Rows are points. The last column is the point's height on a tilted bowl or saddle (a function of degree 2), plus a little noise. Count its main directions that bend up, bend down and stay straight.

Points, 16 rows:
[[-11 -36  22  20]
 [-15  31  38  42]
 [-39  -4  42  39]
 [ 28   8 -35   7]
 [ -2  16 -37   8]
 [  2  19 -48  13]
 [ 29 -20  11   8]
 [-29  19  -4  15]
 [  0  66   8  55]
 [ 26  -5  -4   2]
 [-14  17 -17   7]
 [ 23   7 -40   8]
 [  8  45  18  35]
 [ 21  48  20  42]
 [  5  22 -16   5]
 [-17 -41  28  29]]
Directions: 3 up, 0 down, 0 straight

Points (22 x 5):
[[-14 -39  52  -3 -18]
 [ 11   6 -45   1 -21]
 [  2  32  -4 -42  -1]
 [-38   7 -65  48 -59]
 [ -2  25  -2  17 -12]
 [ -8 -25   4 -31 -17]
 [ 28   5 -16 -42  -5]
 [-19 -22   1  -4  -9]
 [ 18   7   1 -26  -3]
 [ -6   7 -45  37 -33]
 [ 13  20 -63   2 -31]
 [ 24   2  -1 -18  -4]
 [-16  -7  22  -7  -9]
 [ 40  31  16  78 -71]
 [ -8 -25  27   1 -10]
 [ 21   4  32  -9 -10]
 [ 31  22  -3  59 -42]
 [  2 -14  51  20 -20]
 [ 36  -5  27   5 -17]
 [ 12 -31  -3 -23 -19]
 [-11   7  -9 -21  -9]
 [-54  -7 -10  10 -19]]
Directions: 1 up, 3 down, 0 straight

Points (40 x 7):
[[ 44 -22 -18 -28   5 -31 -26]
 [-58  -7 -16  10  40  13  -7]
 [-34  44  -7  10 -19  -7  13]
 [  3 -27  37  35  29  26 -13]
 [-26 -22  18   1   7   4  14]
 [-16  -3   4  17  -6  33  -1]
 [-36   6  38 -10  -8 -43 -15]
 [ 74  -8  11  54  -1  37 -78]
 [ 14 -76  -2   9  23 -61 -58]
 [-18   0 -63 -20 -42 -40 -46]
 [ 25  24 -24   5   7  17 -13]
 [-33  23  -6 -14 -22  46 -33]
 [-32  26 -31 -34  21   2   7]
 [-38  18  36  12 -31 -23   6]
 [ -1  29   9   3  24   4   3]
 [ 15  -9  40  10 -17 -27  -3]
 [ 35  15  -2  -9  36  18 -17]
 [  7  27 -29  19  20  63 -61]
 [ -7   0   9 -14  -2  -5  12]
 [ -6 -30   5  28 -22  14   9]
 [-11  46 -19 -38 -54  21 -35]
 [ -7 -20 -23 -35 -28   3  -9]
 [ 30  10  30  -8   6  15 -17]
 [ -3   2  25  26 -20   3  15]
 [-38  34  48   4   3 -49 -21]
 [-23  23  14 -28  18  23   4]
 [-63   8  -3  21  31 -52 -35]
 [ 15  23 -13   1  38 -23  -1]
 [ 18 -27  -8   0 -14  -8   0]
 [-50   0 -12 -17 -85  30 -71]
 [ 24   1   6  14  33 -15 -12]
 [-23  -6   3  20 -18  37  -6]
 [ 36  10  15 -18 -24 -23  -7]
 [-59 -15   3 -14   2  -4  -2]
 [  4  23 -40  35  -4  21 -20]
 [-16   1 -48   8  -5  -1 -16]
 [-18 -25  53 -42  28  -4  12]
 [-26 -15  -8  -6  31 -42  -1]
 [-30   2  33 -19 -34 -12  -7]
 [ 31  -8  -2   4 -32  10  -4]]
Directions: 1 up, 4 down, 1 straight
